Every row gives one point. The points of each table are mixes of a few directions, plus a little noise. How many directions does each table use, and how many do they share? Where both have some left over, give the other angles between the two spaces (their principal angles), to ten degrees, smallest first.

First (6 x 2)
[[ 57 -38]
 [ 14 -10]
 [-20  14]
 [-18  12]
 [-56  38]
 [ 23 -16]]
Second (5 x 2)
[[ 12  27]
 [-12 -28]
 [ 12  27]
 [ 17  38]
 [-29 -64]]
Directions: first 1, second 1, shared 0; angles 80

First (7 x 4)
[[ 64  20  35  -9]
 [-55   0 -26  19]
 [ 22  25  16   9]
 [ 48 -32  15 -38]
 [  7   6   4   1]
 [ -4 -24  -8 -15]
 [-82   7 -36  33]]
Second (7 x 4)
[[-35 -11 -60 -11]
 [  5  45  89   0]
 [ 25 -26 -25  10]
 [  7  15  34   1]
 [ -5  22  32  -3]
 [ 13 -43 -64   7]
 [-11   2 -10  -7]]
Directions: first 2, second 2, shared 0; angles 30, 60

First (7 x 6)
[[ 44  -8 -12  35   0  30]
 [-15  15  22  17  16 -12]
 [-68  27  45  -3  33 -53]
 [-48  37  44 -10 -21   0]
 [ 12   5   2   9 -12  20]
 [ 53 -58 -78 -38  -7   6]
 [ 22 -19 -26  -8  -6  10]]
Second (6 x 6)
[[ 39  53   3 -55  -5 -50]
 [  0 -49 -33   8   2  23]
 [-50 -12  34  60   4  38]
 [ 44 -12 -44 -49  -4 -23]
 [-15 -13   4  20   2  15]
 [-19  31  37  17   0  -2]]
Directions: first 3, second 2, shared 1; angles 70

First (10 x 8)
[[-20 -11   6 -19 -15 -18  -2   6]
 [ -3  -8 -11  42  32  43  -7 -36]
 [ 65  44  18 -37   2 -57  29  42]
 [ 14   8  13 -24   2 -34  13  13]
 [ 38  25 -16  36  15  38   0  -2]
 [ 30  26  13 -46 -31 -53  15  50]
 [ 21  28 -17  -6 -53  11  -8  50]
 [-61 -33 -23  23 -38  52 -33 -11]
 [-50 -46  10  19  48  11  -5 -64]
 [-34 -33   8  13  38   6  -2 -47]]
Second (8 x 8)
[[ -40   -9   53   30    9  -67  -10  -11]
 [ -46  -15   39   40    8  -38  -16  -19]
 [   2   14   63  -20    7 -112   15   21]
 [  26    9  -20  -23   -4   18   10   11]
 [  34    9  -36  -28   -7   42   11   12]
 [  17    4  -22  -13   -4   28    5    5]
 [ -20  -14  -21   27    0   50  -15  -20]
 [  26    1  -55  -14   -8   80    2    1]]
Directions: first 3, second 2, shared 1; angles 50

First (10 x 9)
[[  22   10   80   22  -25    4   15    3  -17]
 [  -5    0   12   -2   14    4   -8   -3    3]
 [  26    9   47   12  -20   15   14   13  -28]
 [ -54  -24  -46  -26   59  -17  -34  -21   61]
 [  -2    1   62    9    1   -5    0   -8   11]
 [ -25   -2 -107  -10  -16  -38    7  -12   30]
 [  55   17  -19    2  -26   45   15   37  -80]
 [ -26    1   -9   12  -32  -56   17  -24   52]
 [  -6  -10  -67  -28   53   36  -31   12  -18]
 [  14    4   47    8   -6   11    2    6  -16]]
Second (7 x 9)
[[   0   -2    7   -1    7    5   -3    0   -1]
 [   1   -9   42   -9   51   39  -27    6  -13]
 [   0    4  -17    3  -21  -17   12   -3    6]
 [   1  -12   58  -14   71   54  -39   10  -19]
 [  -1   19  -90   21 -112  -84   60  -13   30]
 [   0    3  -17    4  -21  -17   11   -3    6]
 [   1   -4   21   -5   25   20  -13    4   -7]]
Directions: first 3, second 1, shared 1

First (8 x 12)
[[  -6   18  -20    1   -1    9   36   20   -1    1   -1  -16]
 [  -7   36   -4  -14   -4   16   87   55   10   15  -21  -22]
 [   3  -48  -32   32    7  -16 -121  -75  -26  -32   42   20]
 [  -3   13   -5   -5   -4    7   32   20    3    5   -6  -11]
 [  -1  -33  -40   31    8  -13  -88  -56  -22  -28   39    8]
 [   9   -5   49  -15   -4   -5   -3   -2   13   13  -21   18]
 [   8  -10   44  -11   -2   -3   -9   -6   11   10  -16   17]
 [  -3   29   10  -14   -4   10   66   42   11   14  -21  -14]]
Second (8 x 12)
[[ -18   19  -38    5   19   -3  -40  -12  -45    8   26  -25]
 [  40  -24   12   23   17    5   -5  -21   -2   27   14   31]
 [  23  -24   49   -7  -24    3   51   14   58  -12  -34   32]
 [  27  -16    8   15   12    3   -4  -13   -1   19    9   20]
 [   4    0   -9    8   11    1  -14   -9  -14   10   12    0]
 [-102   60  -32  -57  -43  -12    9   51    0  -68  -32  -77]
 [  41  -21   -6   33   33    5  -29  -33  -27   40   33   26]
 [ -18    5   16  -20  -25   -2   29   22   29  -25  -27   -7]]
Directions: first 2, second 2, shared 0; angles 40, 60

First (9 x 14)
[[ -8 -42   1   2 -12  17  -7  23 -60  15  19 -40  -4 -40]
 [  7  40 -25   5  14 -17  17 -43  52 -11 -10  47   9  13]
 [  8  11  -1   6   8 -13   9 -18  42  -4 -22  28  -3  22]
 [ -5  85 -33 -17   5  -1 -11 -11   9 -23  37  17  36   3]
 [ 15 -44  -2  25  14 -24  42 -48  58  11 -52  49 -31   9]
 [ -4  39   0 -18  -6   8 -24  24 -21 -11  29 -21  20   5]
 [ -1 -25  68 -22 -19  15 -38  81 -25   0  -9 -59 -10  43]
 [  3 -29 -44  28  14 -17  48 -69  20  13 -16  49 -12 -42]
 [-10 -36  33 -14 -21  27 -33  67 -76  11  22 -74  -1 -14]]
Second (10 x 14)
[[   7  -37  -24    9  -15  -20   18  -36  -27   15  -28    4  -31  -18]
 [ -10  -20  -44    2  -40  -18   -3  -44 -108    9  -27  -35  -23  -21]
 [  -9   29   37   -7   18   26  -16   42   35  -16   21   -5   30   26]
 [  -7    0   59    1   21   26   -7   45   54  -13   -2    0   19   40]
 [  -1  -19  -17    4  -19  -12    3  -21  -42    7  -17  -11  -15  -10]
 [ -11   86   16  -23   22   29  -31   51   35  -28   67   -6   57   14]
 [  -8  -33   -8    8  -25  -10    3  -20  -61    7  -35  -25  -19    1]
 [  24   20   -8   -3   32   -5   14    4   91    6   34   51    2  -16]
 [   9   -9   49    7   32   15    7   34   96   -2    4   31    7   25]
 [   7  -18  -61    2  -30  -30   11  -54  -70   18  -13   -6  -30  -42]]
Directions: first 3, second 3, shared 1; angles 30, 50

First (8 x 18)
[[-29 -31 -32  -4 -37  -6 -33  27  11  37  21  48   9   2  25   3  38 -50]
 [ 32  -3   1  47  40  32  67 -11 -19   1  11 -27   1  25 -68  18 -51 -18]
 [-53 -33 -14 -25  39  24  -6  59  38 -46  24  26 -25 -79 -10  44  19  51]
 [ -7  40 -13 -40 -40  -6 -11  15 -21   5   3  11  15  40  44 -23  -4 -35]
 [ 16 -17   9  22 -39 -42 -43 -44   4  47 -22   8   9  15  24 -27  36 -24]
 [ 29   1  41  22  12 -38 -23 -61  10  -1 -41 -33  -9 -17  -1 -19  13  49]
 [-19  33 -11 -51 -31  -2 -17  25  -9 -11   5  13  10  16  47 -14   3  -8]
 [ 27  11  17  30  59  33  65 -13 -12 -36   1 -46 -10   0 -62  20 -56  33]]
Second (11 x 18)
[[  38  -26  -42   -2   16   -5   24   10    4  -64  -16   42   85   39
    19  -82 -102  -23]
 [  17   -9  -48   -1  -16   -3   20   16   -3  -14  -14   41   50   34
     2  -35  -32  -46]
 [ -15  -15  -96   12  -34  -20   12    9  -18    4  -11   78   38   48
    -8  -21   24  -71]
 [  18   12   30  -12    0   15    6    7   10    6   -3  -31   -5  -11
     2    6  -16    9]
 [ -29    8   43    6   11   -1  -22  -18   -1   23   15  -35  -60  -35
    -7   47   52   41]
 [ -12   15  -27   -2  -38    4    4   12  -10   46   -3   14  -17    9
   -14   34   57  -40]
 [ -13   10   50   -3   13    6  -16  -11    3   17   12  -43  -48  -34
    -3   36   29   41]
 [  38   22   39  -27  -14   31   18   23   16   22  -10  -46   -1   -7
     1   11  -25   -6]
 [   8   15   60  -11   11   16   -6   -1   12   14    6  -57  -35  -30
     3   26    1   37]
 [ -25    8   30    5    3   -1  -18  -13   -1   25   13  -23  -50  -27
    -8   41   51   27]
 [ -27  -45  -39   36   48  -41  -21  -33  -13  -75   10   58   36   14
    15  -60  -41   28]]
Directions: first 4, second 3, shared 0; angles 30, 50, 90

First (11 x 24)
[[   6   -5    1  -16   15   10   23   -2  -11   -5   -8    2    6   -4
    -3   -7    4    2   14   -2   -4  -14  -19  -12]
 [   0    0    0    0    0   -1   -1    0    0    0    0   -1    0    1
    -1    0    0    0   -1    0    0    1    0    0]
 [  -9    8   -1   23  -22  -14  -33    4   15    8   11   -3   -9    7
     4    9   -7   -2  -20    2    5   19   28   17]
 [ -31   31   -3   84  -79  -50 -121   13   55   30   41  -13  -31   23
    15   33  -23   -6  -73    8   17   71   99   61]
 [   9   -8    2  -24   24   15   36   -4  -16   -9  -13    4   10   -6
    -4  -10    6    1   21   -3   -5  -21  -29  -18]
 [   8   -7    0  -22   21   13   31   -3  -14   -8  -11    3    8   -6
    -4   -8    6    1   19   -2   -5  -18  -25  -16]
 [  -5    6   -1   14  -13   -8  -21    3    9    5    7   -2   -6    4
     2    6   -4   -1  -13    1    3   12   17   10]
 [  -6    6   -1   18  -17  -10  -24    3   12    6    9   -2   -7    5
     3    7   -5   -1  -15    1    4   14   20   13]
 [  -9   10   -1   27  -26  -16  -38    4   18    9   13   -4  -10    7
     5   11   -7   -2  -23    3    5   23   32   20]
 [  27  -26    4  -74   71   44  107  -12  -49  -27  -36   11   27  -20
   -13  -30   20    5   64   -7  -15  -62  -88  -54]
 [  10  -11    1  -29   28   18   42   -4  -19  -11  -14    4   11   -8
    -5  -12    8    2   25   -2   -6  -24  -35  -21]]
Second (8 x 24)
[[-33  55  -9  50 -30   5 -36  18  41  53   4  20 -25 -11  29  -2 -41  28
  -48  18  22  22  27   7]
 [ 14 -49  28 -44  13 -11  13 -14 -27 -45   2 -12  14  19 -19  21  35 -36
   34   5 -20 -28   0  -4]
 [ 15   8 -32  41  -7  12  -3  12  34  23  21   0  -9 -33  32 -34  -7  21
  -33  -2  25  19 -10  14]
 [-13 -11  32 -33  10   7  18  -4 -12 -11  -9  11   1   9   0  14   7 -15
   19  26  -7 -39  -3 -21]
 [-22  46 -14  43 -16  18 -11  18  39  49   4  22 -23 -26  37 -19 -34  32
  -41  19  26   9   5  -1]
 [ 16   9 -25 -14  17 -21   0 -12 -53 -16 -31 -25  25  30 -59  10  -4   7
   35 -70 -29  47 -10   4]
 [  5 -46  31 -22  -7 -11  -6  -7   3 -32  21  -6   1  10   5  20  33 -37
    9  28  -6 -30  18   7]
 [ 20 -12 -12 -19  21   2  25  -6 -25 -16 -12 -10  15   0 -19  -8  10   0
   23 -26 -11   2 -25  -7]]
Directions: first 1, second 4, shared 1

First (11 x 32)
[[-12 -18  -3  -8  -3  11 -11   9   7  -2   3  -8   4   5  10  -4  -2  14
   18 -16   2  16   4  21  17   9  10  -1 -13   1  26  10]
 [-23  47  -9  26 -12   1  16 -46 -14   6 -32  -5 -13  38  29  -4  32  -5
  -58  31  46  -4  27 -34 -60 -18   3 -53 -14   3 -25 -23]
 [-30  67 -23  52 -35   3 -24 -32  21 -18 -56   0  16  20  21   6  19 -22
  -57  48  13 -60  28 -51 -73 -21   5 -41 -15  13 -58 -49]
 [ 22 -38  13 -24  30   1  24  28 -10  12  11   9   0 -22  -4  -6  -8   8
   45 -18   6  24 -22  27  67   5   3  32  17 -18  46   7]
 [-20 -33  -6 -16 -10  16 -31  19  18  -9  16 -17   9   7   5   0 -11  24
   30 -29 -17  21   5  36  21  19  15   2 -21   9  35  25]
 [ 14   0   3   4   6  -4   4  15   6  -3  -7  12   8 -22  -9   2  -7 -13
   12   6  -9 -20 -13  -7  18  -3  -1  22  16  -6  -5 -14]
 [ 10 -19   5 -16   0  -5 -15  15   3  -5  32  -3  -1 -14 -23   5 -19   1
   17 -18 -34   7 -11  14  10  13  -9  23   3   7  -1  26]
 [ 29 -25  15 -21  22  -9  21  19 -15  10  27   9  -8 -22 -19   0 -12  -2
   24 -14 -11  16 -22  11  37   6  -9  31  21 -10  15  16]
 [  7 -24   6 -22  -2  -5 -11   7  -4  -2  43 -11 -10  -3 -23   2 -16   9
   10 -24 -30  24  -6  18   0  16 -12  14  -1  10   1  37]
 [-11  53 -10  39  -4   0  20 -31  -4   6 -58  12   3  14  29  -3  30 -17
  -45  46  48 -34  16 -46 -36 -28   6 -33   2  -8 -28 -53]
 [ 12  -7   5 -10   5  -6   2   2  -7   3  22  -1  -9  -5 -15   0  -7   2
    0  -9 -13  12  -5   5   0   5  -9  10   5   1  -5  18]]
Second (11 x 32)
[[   0    4   -3   -1   -8    1   -5  -26   -6   28   -5  -17   -7    5
    19    6  -18    8    5    9  -19   -2   15   39   -6    1  -12    3
   -10    4    3    1]
 [   0   -1    1    0    3    0    2    8    2   -9    2    6    2   -2
    -6   -2    6   -2   -2   -3    6    1   -5  -12    2    0    4   -1
     3   -1   -1    0]
 [   0    3   -2   -1   -6    1   -3  -17   -4   19   -4  -12   -5    4
    13    4  -13    5    3    6  -13   -1   10   27   -4    1   -9    2
    -7    3    2    1]
 [   0    7   -6   -2  -15    2   -9  -47  -11   52  -10  -32  -12   10
    34   10  -34   14    8   17  -35   -4   27   71  -10    2  -23    5
   -18    7    5    2]
 [   0   -9    7    3   19   -3   11   57   13  -63   12   39   15  -12
   -41  -13   41  -17  -10  -21   43    5  -33  -86   13   -3   28   -6
    22   -8   -6   -2]
 [   1  -12   10    4   26   -4   15   79   19  -87   16   54   21  -16
   -58  -18   57  -24  -14  -29   60    6  -46 -120   18   -4   39   -8
    31  -11   -9   -3]
 [   0    2   -1   -1   -4    1   -2  -11   -3   12   -2   -7   -3    2
     8    2   -8    3    2    4   -8   -1    6   16   -2    1   -5    1
    -4    2    1    0]
 [   0    0    0    0    0    0    0    1    0   -1    0    0    0    0
     0    0    0    0    0    0    0    0    0   -1    0    0    0    0
     0    0    0    0]
 [  -1   12  -10   -4  -26    4  -15  -80  -19   88  -16  -54  -21   16
    58   18  -58   24   14   29  -60   -6   46  121  -18    4  -39    8
   -31   12    9    3]
 [   0   -6    5    2   12   -2    7   38    9  -42    8   26   10   -8
   -27   -8   27  -12   -7  -14   29    3  -22  -57    8   -2   18   -4
    15   -5   -4   -2]
 [   0    0    0    0   -1    0    0   -3   -1    3   -1   -2   -1    1
     2    1   -2    1    1    1   -2    0    2    4   -1    0   -1    0
    -1    0    0    0]]
Directions: first 4, second 1, shared 0; angles 70

First (9 x 32)
[[-55  38 -16  -3  -3 -11 -21 -34  27 -15  -6  -1 -18 -23  17  42  -6  19
  -24  41   2  34   5  12  15   2 -24 -20 -18  16   7 -16]
 [-36 -18 -21   2  16   9  11 -13   7 -65   0  45 -10 -44 -16  -2  24  25
   -9  17 -16  -2   5  12  23   1 -41 -11   0 -31   3  14]
 [ -9 -18   7   5  20  -4  28   0 -12  20   4   8  -4 -12  10 -34  35  -5
    8 -15  -7 -26   2 -12 -25   3   0  18   8 -14  -2   2]
 [ -4  11 -21   5  -5   4  19  26   1  10  31 -14 -23   3  20  -9   8 -22
    8   7  -6 -24  25 -36   1   7 -10  23   6 -26   7   4]
 [-68   6  -3  -2  22  -5  -1 -47  16  -5 -25  18  -8 -52  26  13  25  26
  -25  13  -1  18  -3  33 -20   5 -23 -17 -11   6  -8 -15]
 [121 -28  26   0 -22  16   7  68 -32  54   9 -29  27  69 -31 -34 -32 -38
   38 -49   7 -27 -16 -23  -9   2  60  24  19  -1 -10  10]
 [ 73 -14  31  15 -35  -9 -29  38 -32   8  29 -50  52  84 -16 -20 -39 -50
   24 -69  29 -36  10 -21 -15 -32  69   5  18  43  21  22]
 [-27  31  13 -11  16 -25 -17 -58  16  -2 -29  22 -10  -4 -23  35   5  50
  -16  84 -19  63 -35   7  32  -1 -21 -17 -28  33   9 -21]
 [ 10  -5 -18  -9 -10  26   0  25  12  -2 -10  -3  -3 -25  12  11 -18  -6
   -2 -26   9   0   4  30  -4  17  -4  -6   4 -22 -23  -3]]
Second (11 x 32)
[[ 79 -25 -22 -35 -11  61   7  54  17  17 -58  26  -7 -44 -23  19 -42  21
    5 -16  -1  35 -40  71  21  53  -8 -16   3 -54 -69 -15]
 [-45  36  -8  17 -26 -23 -32 -14   6 -31  42 -41   5  27  27  23 -16 -29
  -11  -5  20 -13  41 -25  -1 -28   6  -8  -3  36  38   8]
 [-61  -1  -5  -5  58  -9  54 -39   8  41 -22  47 -50 -63  20 -23  74  41
   -9  64 -37  11 -16 -13 -15  25 -48  24 -11 -39 -15 -21]
 [ 14  18 -11   3 -43   5 -39  20   7 -31  20 -38  19  28   5  31 -51 -28
   -4 -32  27  -2  23   9  11 -12  19 -19   2  23  11   9]
 [-15 -16  -3 -14  45  10  46 -13   5  39 -36  48 -35 -56   1 -20  49  39
   -1  42 -31  15 -29   9  -7  33 -34  16  -6 -44 -32 -19]
 [-14   0  25  20   3 -32  -7 -20 -21 -10  30 -14  21  42  -5 -20  16 -16
    6  -7   3 -25  14 -37 -11 -36  21   8   4  37  39  15]
 [-18  -2  28  21   8 -36  -3 -25 -23  -8  31 -11  19  41  -5 -25  24 -13
    6  -3   0 -26  13 -42 -14 -37  19  12   3  36  41  15]
 [ 72 -28  -1 -19 -10  36   1  39  -1   8 -34  14  12  -8 -29   2 -31   8
   11 -25   2  14 -30  42  12  24  11  -9   6 -25 -38  -2]
 [  4   9 -25 -15 -11  25  -3  17  21   1 -17   2 -16 -31  11  26 -22   6
   -8   3   4  20  -2  30  11  26 -17 -11  -4 -24 -26 -11]
 [ 36 -18  19   4  -4  -2  -5   9 -17  -3   1  -2  24  28 -23 -15  -7  -7
   12 -22   3 -10  -8  -3   0 -12  24   0   7  13   5  10]
 [-51  26   6  23  -9 -35 -19 -27  -5 -22  43 -31   7  32  21   3   8 -23
   -7   2  10 -20  35 -40  -9 -36   8   2  -2  40  46  11]]
Directions: first 6, second 3, shared 3

First (8 x 32)
[[ -4   5  -7  13 -33   8 -36  -1   0   1  -9  25   3 -14   9   7   5  -4
   -4 -41   2  -2  61 -32  29   9 -38  10   3 -20 -28  22]
 [ -4   9 -13  20  -1 -29  -5  25  17  -6 -49  -6  22  16 -37  36   2  -8
  -43 -23 -16   6  13 -35  24  -6  16  17 -13 -51  46 -20]
 [  9  -1  12  28 -35 -11 -39  -3  -5  -1 -32  10  17 -27  -4  33  -7 -19
  -22 -18   2  14  33 -34  28  -2 -36  -3   4 -21  -3  12]
 [-11   4 -18 -34  52  11  58   7  11  -1  39 -19 -18  43  -1 -39   9  27
   23  26  -5 -16 -53  44 -35  -1  56   7  -9  23  15 -23]
 [-10  12 -22   9  10 -23   7  28  22  -6 -34  -4  15  33 -34  19   9   3
  -36 -27 -19  -1  10 -26  17  -4  26  24 -15 -49  42 -23]
 [ 22 -26  47 -17  -9  30  -5 -50 -40   9  56  -2 -25 -60  52 -30 -19  -9
   59  66  34   6 -46  57 -39   1 -36 -50  26  93 -58  33]
 [  0  -4   4 -18  10  18  13 -13  -8   4  34  -2 -15  -4  22 -27   1  10
   29  18   9  -7 -18  29 -21   3   1 -10   8  35 -23   7]
 [ -3   3  -5  -2   6  -3   5   6   6   0  -4  -2   1   9  -8   1   2   3
   -4  -3  -3  -1  -1  -1   0  -2   9   4  -3  -8   9  -6]]
Second (9 x 32)
[[ -48   28  -70  -79   58   10   60   96   45  -23   22    9   30  110
    -9  -37   48   43   -8 -121  -39  -88   90   -2   15   48    9   37
   -49   13  -16   -5]
 [ -12    6  -16  -18   14    2   14   22   10   -6    5    1    7   25
    -2   -9   11   10   -2  -27  -10  -19   20    0    3   11    2    9
   -11    3   -4   -2]
 [  -2    1   -2   -2    1    1    2    3    2   -1    0    0    1    3
     0   -1    1    1    0   -3   -2   -3    2    0    0    1   -1    1
    -2    1    0    0]
 [ -13    8  -18  -21   15    3   15   25   12   -6    6    3    8   29
    -3   -9   13   11   -3  -33  -11  -22   24   -1    5   13    3   10
   -13    4   -4   -2]
 [   4   -2    6    7   -5   -1   -6   -9   -4    2   -2   -1   -2  -10
     1    3   -5   -4    0   10    3    8   -8    0   -1   -4   -1   -3
     5   -1    1    1]
 [   0    0   -1   -1    0    0    0    0    1    0    0    0    0    0
     0   -1    1    1    0   -1    0   -1    1   -1    1    0    0    0
    -1    0   -1    0]
 [  16   -8   23   25  -17   -3  -18  -30  -14    8   -7   -3   -9  -34
     3   11  -15  -13    2   37   13   27  -27    1   -4  -14   -3  -12
    15   -4    5    2]
 [  24  -13   35   39  -29   -5  -29  -48  -21   11  -10   -5  -15  -54
     5   19  -24  -21    4   60   20   44  -44    2   -7  -23   -5  -19
    24   -7    8    3]
 [  30  -17   44   51  -37   -6  -38  -61  -27   15  -14   -6  -19  -70
     6   24  -30  -27    5   76   25   56  -57    1   -9  -30   -6  -25
    31   -8   10    4]]
Directions: first 3, second 1, shared 0; angles 30
